Each point is reached from the start by the listed moves, each made once or not at all, plus a little noise. Say if it took an odd or an even number of moves. Then give how often each move was made.

Moves:
(1): [ 6.4  0.8 -0.3 -3.0]
(2): [ 0.2  5.5 -0.2  2.7]
Start: [1.5 1.1 1.1 2.0]
Points:
[1.8 6.3 0.0 4.4] -> odd (0, 1)
[7.8 7.8 0.4 2.1] -> even (1, 1)

Moves:
(1): [ 8.5  1.6  1.6 -1.2 -0.3  0.0 -0.3 -1.9 -0.8]
(2): [ 0.3  5.6 -1.0  1.2  1.5  0.0  1.1  0.4 -1.6]
(3): [-1.6  1.5  6.0 -0.9 -0.6 -0.5  1.5 -0.8 -0.2]
(4): [ 1.5 -1.0  1.8  6.9 -1.3  1.7  0.6  2.4  0.4]
(5): [ 0.7 -0.8  1.1  0.1  6.8 -0.3  0.1  1.0 -1.7]
(6): [ 0.0  0.2  0.8 -0.4  0.5  6.4 -0.5  1.3 -1.4]
Start: [-2.5 -4.4 -2.2  3.4 -1.7 -3.1  0.4  5.6  2.2]
Points:
[-1.8 -3.9  8.0  8.8  3.4  4.7  2.0 10.1 -1.0] -> even (0, 0, 1, 1, 1, 1)
[ 6.6  2.4  8.2  8.3  4.5  4.2  2.4  7.8 -3.0] -> even (1, 1, 1, 1, 1, 1)
[ 6.8  2.8  6.6  9.4  4.4 -2.6  3.0  6.7 -2.0] -> odd (1, 1, 1, 1, 1, 0)

Moves:
(1): [ 2.8  0.9  1.3 -0.6  0.4  0.2 -1.6 -0.8  2.2 -0.9  0.9 -0.5]
(2): [-0.2  5.8  3.2  0.5  0.1  2.4  2.8 -3.6  1.6  0.0  1.9  1.5]
(3): [ 0.9 -0.8  4.2  2.2  0.4 -0.7  2.4  0.6  0.8 -0.8  0.8  1.6]
(4): [ 0.9  0.3 -2.7  5.7  0.3 -0.4  0.1  1.2 -1.5 -1.6 -2.1 -4.3]
(5): [ 1.1  1.0  2.0 -1.3  3.2  1.3  0.5  0.1 -1.6 -1.9 -2.3  1.5]
(6): [ 1.0 -1.9  2.9 -0.3 -0.2  5.4  0.7 -0.6 -0.3 -0.3  1.8 -0.3]
(7): [ 1.7 -1.8 -3.2  0.2  3.6 -0.5  5.8 -2.7  1.5 -0.9 -0.1 -0.7]
(8): [ 1.1  2.3 -0.4 -1.1 -0.3  1.1 -0.3  3.4  0.2 -0.8  1.6  0.6]
(9): [-3.4  0.1  0.2  0.8  1.9  1.8 -1.7  0.6  3.1 -1.8  0.7  1.2]
Start: [ 3.5 -2.8 -0.7  2.7  2.3  0.9  3.4  3.8 -3.6 -1.3  1.7  0.4]
Points:
[ 6.7 -0.7  5.0  0.3  7.2 10.9  1.1  6.4 -0.5 -7.2  3.9  3.2] -> odd (1, 0, 0, 0, 1, 1, 0, 1, 1)
[ 6.2  1.7  0.0  5.9  8.0  4.8  0.1  7.9 -1.7 -8.0  0.1 -0.8] -> odd (1, 0, 0, 1, 1, 0, 0, 1, 1)
[ 2.6  6.6  1.8  7.2  7.2  7.5  4.5  5.4 -1.9 -7.5  1.8  0.4] -> odd (0, 1, 0, 1, 1, 0, 0, 1, 1)
[ 7.4  2.2  2.8  7.7 11.7 11.2  9.7 -1.7  1.8 -8.8  2.1 -1.5] -> odd (1, 1, 0, 1, 1, 1, 1, 0, 1)
[ 8.5  2.0 12.8  3.5  6.2  9.2  8.4 -0.9 -1.0 -5.5  4.6  4.2] -> odd (1, 1, 1, 0, 1, 1, 0, 0, 0)
[ 5.2 -1.4  2.9  3.4  2.5  1.6  5.8  7.7 -2.6 -3.1  4.3  2.5] -> even (0, 0, 1, 0, 0, 0, 0, 1, 0)

Moves:
(1): [ 6.5  1.4  1.2 -3.0 -0.4 -1.6  2.8  0.4  1.3  1.7 -1.7  1.4 -2.9 -0.6
 -1.5]
(2): [-0.1  4.2  2.1 -0.7 -2.3  0.1  0.5 -1.5 -2.1  2.6 -0.8 -1.0  3.0 -0.9
 -0.7]
(3): [-1.2  0.8  3.5 -0.3 -0.9 -0.6 -1.0  1.1 -1.0 -1.6  1.2  0.9 -0.2  1.2
  0.0]
(4): [ 0.7  2.1 -0.9  3.1  2.7 -0.8 -0.9 -1.6 -2.1  0.6  0.4  1.4  0.4 -0.7
 -2.8]
(5): [ 0.0  4.1 -1.2 -0.8  3.2  4.9  3.7  2.9  1.7  2.1  0.3 -1.4  1.4  2.0
 -2.2]
(6): [ 5.1  1.8 -2.1  1.0 -1.6  2.4 -2.7 -0.1  0.0 -1.2  0.6 -0.8  0.5  2.9
  1.1]
(7): [-2.4  0.3 -1.8 -0.5 -1.2 -1.0  4.1 -1.1 -2.2 -2.3 -3.6  0.2  0.0  4.5
 -2.4]
(8): [-0.4 -1.8 -0.8  2.4 -3.2 -1.2 -0.6  5.4 -0.6 -3.7 -3.0 -3.4 -2.2 -2.9
 -0.4]
(9): [-0.7  0.8  1.7  2.3 -4.0 -1.4  2.0 -2.3  4.2 -1.0  1.7 -0.6  2.4 -0.9
 -1.6]
(10): [ 0.2 -2.8 -2.6  1.2 -1.4  3.2  2.6  1.9 -5.0  1.4  2.6  5.0  0.1 -2.4
 -0.3]
(11): [-0.5 -0.2 -1.4 -1.1  0.2 -2.7 -0.3  1.5  0.0 -1.8  2.6  1.7  2.3 -1.6
 -0.7]
(12): [-0.6  0.4 -0.8 -0.3  0.4  0.7 -1.6  1.2  1.3 -0.4 -2.9  3.8 -0.2 -0.3
  0.0]
(13): [ 1.2 -4.5  3.7 -0.2  1.1  1.5  1.1  0.6  0.1 -4.0 -2.8 -1.8  4.4 -1.2
 -0.1]
(14): [ 1.2 -2.1 -0.2  0.7  0.4 -1.6 -1.3  2.6  0.2  5.0 -1.9  0.1  2.1  4.4
 -1.1]
Start: [-2.3 -2.2 -0.4  0.3 -1.5  2.4 -0.3 -4.3  0.8 -0.3  0.5  2.4  1.0  0.9
 -0.3]
Points:
[-0.7 -5.5  6.1  4.4 -9.5 -0.1  1.2  0.3  3.1 -1.5 -6.3 -4.1 10.8 -0.7
 -4.4] -> odd (0, 1, 0, 0, 0, 0, 0, 1, 1, 0, 0, 0, 1, 1)
[  6.6   0.7   2.0   1.4 -11.7   4.1  10.2   6.9  -2.2  -3.2  -4.7   2.6
  11.9   5.5 -10.1] -> even (1, 1, 1, 0, 1, 1, 1, 1, 1, 1, 1, 0, 1, 1)
[-3.0  0.0  1.7  2.4  0.4  8.8  6.6  1.9 -8.6  2.9 -7.1  9.7 11.4  7.5
 -9.6] -> odd (0, 1, 1, 1, 1, 0, 1, 0, 0, 1, 0, 1, 1, 1)
[-5.0 -3.4  0.4 -0.8  0.3 10.9  8.7  2.7 -4.0 -5.0 -4.6  9.0  6.6  4.6
 -5.1] -> even (0, 0, 1, 0, 1, 0, 1, 0, 0, 1, 0, 1, 1, 0)
[-1.3 -0.7 -4.4  6.0 -9.3  8.0  4.9  7.3 -0.4 -1.9 -4.7  6.1  4.7  9.6
 -7.3] -> odd (0, 0, 1, 0, 1, 1, 1, 1, 1, 1, 0, 1, 0, 1)
[-5.8  2.9  3.1  7.1 -9.3 -3.3  1.3 -0.4 -1.8 -0.9 -8.8  3.9  6.5  5.2
 -9.6] -> even (0, 1, 1, 1, 0, 0, 1, 1, 1, 0, 0, 1, 0, 1)
[-0.8  4.7  0.8  0.2 -6.1 -4.8  2.4  1.3 -5.1 -5.4 -7.1  8.4  1.1 -0.6
 -8.9] -> even (1, 1, 1, 1, 0, 0, 1, 1, 0, 0, 1, 1, 0, 0)
[-2.5 -3.0 -3.4  3.2  2.9  9.9 10.3 -1.3 -6.4 -2.2 -2.5  6.0  7.4  2.8
 -8.3] -> odd (0, 0, 0, 1, 1, 0, 1, 0, 0, 1, 0, 0, 1, 0)
